Each row of a before or after table is a point. One or more steps were done to the points. Then noise was added and the rows were shuffled. The steps act on columns, c1 being the first. What was done? A step turns or swaps two columns, mirrors them in a line or flattens them onto one, adds a multiple of one to another, or multiplies or shifts one. Angles are multiples of 10 degrees, from the lower column toward the higher: turns from -170 to 170, lines from 10 to 170 but not 90. Use the fewest steps. Two steps may share a column if one is a turn and the other turns, adds or multiplies; they go together, in the order done. Otherwise the lowest column goes first.

Before (10 x 3):
26, 59, 27
42, 17, 3
-15, -15, 36
-11, 7, 45
-11, 22, 21
-7, -4, -58
-1, 14, -33
16, 21, 37
0, 14, 28
-35, -13, -44
After (10 x 3):
3, 14, 26
1, 12, -35
-12, -7, 42
17, 38, 38
-14, -37, 37
-6, -16, -56
41, 80, -1
25, 99, 26
-37, -62, -44
-13, 4, 23
Steps: add 1.5 times c1 to c2

Before (9 x 8):
34, 14, 15, 38, -4, 29, -5, 17
-121, -10, -11, 34, 33, 77, -42, 0
-9, -40, -3, -34, -5, 6, 31, -6
29, -27, -7, 45, 9, 16, 14, -47
-70, -5, 3, -17, -12, -15, 22, -23
-2, 27, 35, 30, 15, 64, 4, -37
-4, -54, 39, 19, -36, 9, -16, -27
7, -29, 38, 24, 14, 19, -73, -19
19, -49, 34, 34, 20, -7, 32, -21
After (9 x 8):
-71, -28, 43, 27, 15, 0, -5, -21
-6, 15, 24, 39, -1, 26, -33, 17
15, -24, -2, 46, 10, 18, -29, -51
-43, -10, 16, 33, 31, 74, 120, 3
34, -41, -2, -35, -6, 6, 7, -4
25, -8, -3, -16, -9, -12, 67, -22
29, -47, 34, 35, 20, -15, -18, -17
-12, -56, 41, 20, -40, -4, 5, -24
3, 26, 52, 26, 16, 44, 2, -35
Steps: turn c1 and c7 by -90 degrees; turn c3 and c6 by -20 degrees

Before, 9 rows:
-18, 31, -19, 14, 32, -36, -27, -46, -42, -9, 21, -2
-4, 52, -2, -29, 14, -29, 27, -20, -1, 3, -81, -47
5, 49, 43, 25, -64, -45, 17, 26, -1, -62, -2, 46
31, -54, -18, 28, 15, 26, -1, 0, -20, -12, 35, 48
-17, 6, -24, 26, -53, -17, -14, 24, -49, -64, 30, 34
-31, 40, -2, 54, 26, 41, -28, -5, -19, -5, -1, 52
68, -14, 6, -26, -30, 31, 43, 6, -20, -3, 20, -37
-29, -47, 55, 37, -12, 19, 57, -17, 28, 11, -37, -46
34, 11, -22, -29, 34, 24, -33, 29, -18, -31, 28, -19
After, 9 rows:
-15, 3, -23, 35, -50, 6, 14, 27, -47, -65, 29, 25
31, 8, -26, -20, 39, 55, 34, 30, -13, -31, 27, -31
-4, 52, 0, -47, 17, -50, -30, -21, -5, -1, -79, -32
31, -53, -18, 50, 12, 27, 3, -2, -20, -12, 38, 29
-19, 29, -20, -2, 30, -83, 29, -47, -41, -8, 22, 13
-28, -48, 52, -45, -15, 2, -58, -13, 31, 11, -39, 38
69, -17, 7, -32, -28, 34, -44, 6, -17, -5, 20, -25
-31, 41, -2, 49, 28, 33, 31, -10, -18, -9, 4, 52
6, 49, 39, 47, -62, -16, -17, 27, -1, -59, -1, 24
Steps: swap c4 and c12; add 1 times c8 to c6; multiply c7 by -1

Before, 9 rows:
13, 34, 9, 14, 16, 34, 2, -11, 17, -17, -13, -4, 36, -6, -7, 9, 27, 103
17, -29, -35, 31, 43, 44, -25, -18, -45, -27, 1, -4, 35, 22, -15, 3, 18, 73
-10, 40, -3, -58, -73, 33, -24, 9, 47, -26, 8, 10, -32, 5, -11, 52, -74, -57
43, -11, 11, -9, 22, -11, 12, 70, -7, 28, 7, 45, 40, -29, -20, -42, 39, -26
18, 7, 64, -24, -1, -10, 13, 36, -17, -6, -11, 76, 74, 21, -4, -93, 34, -23
7, -5, -32, 34, -9, 15, 2, 39, 42, -30, -40, -13, 47, 49, 3, 26, -5, 28
-8, -32, 38, -16, 30, -53, -10, 36, -27, 15, 15, 47, 36, -15, 28, -63, 12, -16
16, 39, -5, 44, 26, 5, -9, -4, -13, -37, -15, 38, 21, -22, -18, 29, 17, 29
-49, -5, -33, 25, -40, 61, 22, 17, 34, 11, 11, -16, -32, 24, 12, 38, -60, -61
After:
12, 38, -4, 41, 23, 6, -7, -5, -3, -39, -18, 45, 23, -22, -17, 29, 17, 30
11, 36, 8, 10, 20, 36, 1, -16, 20, -19, -16, -4, 32, -3, -11, 8, 28, 104
44, -13, 9, -8, 18, -9, 15, 72, 6, 30, 3, 54, 40, -29, -20, -44, 38, -26
16, -30, -39, 33, 47, 39, -27, -20, -37, -27, 1, -7, 35, 21, -11, 3, 19, 71
15, 12, 66, -25, -3, -9, 13, 31, -12, -3, -4, 77, 76, 20, -5, -94, 35, -26
-11, 39, -6, -64, -75, 32, -23, 6, 51, -30, 8, 11, -31, 3, -12, 54, -76, -58
11, -6, -32, 39, -8, 10, 1, 36, 36, -30, -39, -13, 44, 45, 4, 21, -5, 28
-3, -32, 35, -17, 27, -54, -9, 34, -41, 19, 17, 43, 31, -11, 27, -63, 12, -14
-52, -7, -26, 23, -42, 64, 20, 19, 33, 7, 14, -21, -27, 29, 11, 38, -56, -59
Steps: add -0.5 times c15 to c9

Before, 8 rows:
27, 12, 21, 4, 9, 5, -9, -8, 10, 5, -3, -31, 20, 20, -2, -48, 54, 18, 26, -10, -55, -6, 12, 10, -16, -15, 18, 18, -4, -19, -9, -29
6, -7, 21, 29, -13, 25, 6, -31, 21, 20, -6, 6, -2, 9, 19, -4, 57, 14, 5, 4, -17, -3, 1, 28, -15, -3, -35, -42, 19, 18, -25, -23
3, -8, 10, -6, -3, -11, -16, 7, -11, -2, -17, -29, 12, 17, 16, -17, -10, 41, 22, -10, 10, -37, -22, -51, 26, -9, 0, -20, 24, -30, 23, -5
10, -34, 15, -12, 12, 20, -10, -46, -38, 22, 3, -7, 12, -15, 23, 22, -11, 7, -5, 9, 3, 7, -33, 16, -16, 3, 14, -38, 33, 10, 27, 26
36, 29, 6, 57, -44, -2, -9, 7, 19, 9, 5, -37, 32, 10, 37, 24, 5, 3, 9, 0, 53, -29, -24, -38, 9, 4, -22, 4, 39, -9, -2, 22
27, -5, -22, 6, -30, 17, 54, -29, 13, -15, -8, -10, 37, -36, 47, 10, 1, -27, 12, -2, 3, -21, -29, 9, -10, 0, 7, 12, -18, -34, 40, -28
-15, 16, -6, 47, -30, 10, -2, -5, -11, 29, -28, -24, -10, 10, -9, 12, -20, -25, 15, 34, -9, -14, -10, -16, 13, -11, 20, 21, 44, -8, -17, -13
-5, 26, 8, 2, 5, 4, 49, 7, 50, 35, 8, 38, 8, 6, 17, -11, -18, 6, 8, -15, 32, 39, 19, 24, -14, -48, 4, 15, 32, 46, 9, 13
After, 8 rows:
-4, 26, 10, -2, 4, 3, 48, 6, 48, 33, 8, 39, 7, 6, 17, -27, -18, 6, 6, -16, -36, 39, 5, 26, -13, -50, 5, 15, 33, 45, 7, 14
36, 28, 6, -57, -44, -2, -10, 7, 18, 7, 4, -38, 32, 11, 37, 59, 4, 2, 10, -2, -24, -29, 52, -38, 6, 4, -22, 3, 40, -8, -3, 23
1, -6, 11, 7, -3, -9, -15, 6, -11, -2, -19, -28, 15, 16, 16, -42, -9, 43, 23, -9, 7, -38, 24, -53, 26, -9, 2, -21, 24, -30, 22, -5
28, 12, 21, -5, 9, 5, -10, -9, 9, 3, -3, -30, 20, 21, -2, -120, 55, 18, 25, -10, 33, -6, -42, 8, -17, -15, 18, 19, -4, -19, -7, -29
5, -6, 19, -29, -14, 25, 5, -29, 21, 21, -5, 7, -2, 8, 18, -10, 57, 13, 3, 2, 14, -2, -12, 29, -15, -5, -34, -42, 19, 17, -25, -23
-13, 14, -7, -46, -31, 10, -2, -5, -9, 29, -26, -23, -10, 10, -10, 29, -19, -25, 15, 35, 13, -15, 1, -16, 14, -12, 21, 20, 45, -8, -18, -13
27, -5, -22, -4, -30, 17, 54, -28, 14, -14, -9, -8, 38, -38, 48, 25, 0, -27, 12, -2, 16, -20, 23, 8, -9, 1, 9, 13, -20, -34, 38, -30
10, -34, 17, 11, 12, 19, -12, -46, -39, 22, 3, -6, 14, -15, 22, 54, -12, 7, -6, 10, 18, 7, 28, 16, -16, 2, 14, -39, 34, 10, 28, 25
Steps: multiply c4 by -1; multiply c16 by 2.5; turn c21 and c23 by 140 degrees
